Every row gives one point. Each copy is the shape, with its points in the same order, turned, moved and blurred by noise. Some copies are also mirrored. Which?
(in the rows, 128 means zero)

Shape (6 x 2):
[[ 94  55]
 [144 175]
 [ 58 132]
 [155 167]
 [ 67 164]
 [138 125]]
Copy 1 (6 x 2):
[[ 77 102]
 [205 134]
 [118 179]
 [202 115]
 [147 189]
 [160 102]]
Copy 1 is: only turned
Copy 2 (6 x 2):
[[ 91 220]
 [116  85]
 [ 39 150]
 [127  98]
 [ 44 112]
 [123 140]]
Copy 2 is: mirrored
Copy 3:
[[116  50]
 [160 166]
 [ 78 126]
 [180 157]
 [ 89 162]
 [147 113]]
Copy 3 is: only turned
Copy 4 (6 x 2):
[[136  56]
 [117 181]
 [ 72 104]
 [145 183]
 [ 64 138]
 [145 138]]
Copy 4 is: only turned

Shape (6 x 3):
[[146  89  91]
 [162 103  69]
 [ 65 132 201]
 [149 123 233]
 [126 141 100]
 [133  87  98]]
Copy 1, 6 rows:
[[174 110  97]
 [185 135 102]
 [ 38  62 111]
 [ 80  44 188]
 [128 143 104]
 [163 104  94]]
Copy 1 is: only turned
Copy 2 (6 x 3):
[[145 129  81]
 [143 155  66]
 [152 108 223]
 [ 63  86 193]
 [148 167 129]
 [159 130  92]]
Copy 2 is: mirrored
Copy 3 (6 x 3):
[[133  96  87]
 [113  82  72]
 [163 185 193]
 [156 100 225]
 [ 98 126 110]
 [145 100  88]]
Copy 3 is: mirrored

Shape:
[[112 162 159  71 165 184]
 [195 177  82 187 136 180]
 [ 83 163  43 179 105  99]
 [134  73  87 136 147 191]
 [ 72 205 151 160 153 160]
 [123  93  70 132 127 153]
 [ 90 113  62 151 174  66]
 [183 115 168  85  84  94]
 [129 127  96 140  71 154]
 [108 134 146 160  85 110]
 [ 73 203 147  88  86 153]
 [176  81 163 172 103  88]]
Copy 1, 12 rows:
[[ 81 175 184  86 138 171]
 [172 100 186 187 101 188]
 [ 97  95  55 201 103 165]
 [177 113 118 101 179 183]
 [ 84 197 158 190 154 163]
 [148  92  90 110 139 165]
 [ 79  59  81 155 166 118]
 [145 146 140  88  82  59]
 [165 154 105 143 100 158]
 [134 165  99 167 124 104]
 [ 70 213 131 137  88 163]
 [184 128 132 152 134  58]]
Copy 1 is: mirrored
Copy 2, 12 rows:
[[165 176 138  73 200 135]
 [174 199  98 178  85 170]
 [ 43 148  66 165 122 158]
 [175  89  99 138 148 190]
 [ 94 212 151 133 187 166]
 [135  95  83 128 138 169]
 [ 73  94  97 185 160 106]
 [133 115 168  61  71  92]
 [111 134 100 101  96 180]
 [ 73 137 154 115 108 162]
 [ 76 203 127  49 163 153]
 [121  90 190 139  66 138]]
Copy 2 is: only turned
Copy 3:
[[157 131 154 170 103 210]
 [205 172  86 119 187 113]
 [ 69 172 139 111 199  92]
 [145  79  72 102 154 164]
 [137 153 176 191 192 176]
 [115 104  92  95 141 144]
 [ 39 142  83 162 156 100]
 [166 102 152 140  49  82]
 [140 114 148  85 148 116]
 [128 103 178 142 147  87]
 [134 160 224 138 126 171]
 [157  66 123 154 119  42]]
Copy 3 is: mirrored
Copy 4:
[[143 120 157  86 142 201]
 [145   7 132 119  76 109]
 [ 71  89 108 200 106  87]
 [205  81 140 185 122 155]
 [ 72  93 203 121 109 153]
 [171  94 112 186 121 130]
 [105 103 122 197 190  85]
 [190 164 113  77 117  76]
 [156 114 118 160  67 118]
 [127 146 164 143  90  80]
 [ 79 157 140 103  78 170]
 [203 129 166 131 118  34]]
Copy 4 is: mirrored

Shape:
[[196 152 105  83 103 167 157  98 138]
 [ 88  45 170  94 178 112  92 144 141]
 [167 173  41 112 113  89 174 111 134]
 [226 218  68 106 109  95 116 157 126]
 [131 102 179 194 211 114 115 106 131]
 [ 72 102 127 135 164 142 121 129  89]
 [ 34  99 188 149 147 152  67 104 152]
 [ 96 113 192 123 147 118 131 139  67]
 [ 89  83 169 144 104 139 152 151 177]
 [ 72 139 171 174 187 159 148 182 169]
 [228 153  64 162  85  93 121 133  87]
 [127  45 128 146 175 171  69 142  81]]
Copy 1, 12 rows:
[[ 86  84  91  76 169 115 138 137 137]
 [167 153 195 159 102 120 100 188 210]
 [ 56 112 143  86 121 103 174  79  98]
 [ 95 117 137  72 192  55 225 100  97]
 [232 144 167  82  80 160 145 144 166]
 [154 149 172 142  93 151 118 186 113]
 [206 193 127 190 111 174 103 172 164]
 [174 175 148 103  91  99 103 207 123]
 [137 155  94 151  66 131 146 175 196]
 [160 196 134 117  80 186 197 203 174]
 [135  63 130  91 125  45 199  96  75]
 [205  78 189 160 114 137 129 212 139]]
Copy 1 is: only turned
Copy 2, 12 rows:
[[107 166 155  67 114 146 159 145  74]
 [192 119 159 156  99 137 151  58 201]
 [ 95 155  97  51 129  70 113 111  74]
 [ 96 173  39  62  84 136 108 159  70]
 [204  90 154 158 132 167  60  76 119]
 [128 132 153 187 125 115 124  58 136]
 [121  68 194 192 121 164 108  86 207]
 [170 131 159 210  93 109 125 119 133]
 [159 109 159 141 182 130 147 132 185]
 [155 157 147 181 195 158  68 103 182]
 [122 110  42  93 114 123 144 132  30]
 [163 113 135 189 112 184 172  28 116]]
Copy 2 is: mirrored
Copy 3 (12 x 9):
[[163 119 125  84  96 159 172 116 205]
 [131 148  48  85 182  87  58 189 117]
 [176  77 124 161 137 148 190  77 160]
 [184  98 178 114 165  98 199  39 191]
 [127 177 114 105 123 116  41 110  84]
 [ 75 122  82 104 168 130 109 146 105]
 [ 58 156  22 101 143  86  35 145 148]
 [ 70 155 126 104 156  82 108 175 113]
 [117 192  79 152 158 137  71 169 182]
 [ 79 237  69 130 181 135  96 108 123]
 [165  63 205 126 162 140 127  79 177]
 [104 105 114  37 188 150  45 154 115]]
Copy 3 is: mirrored
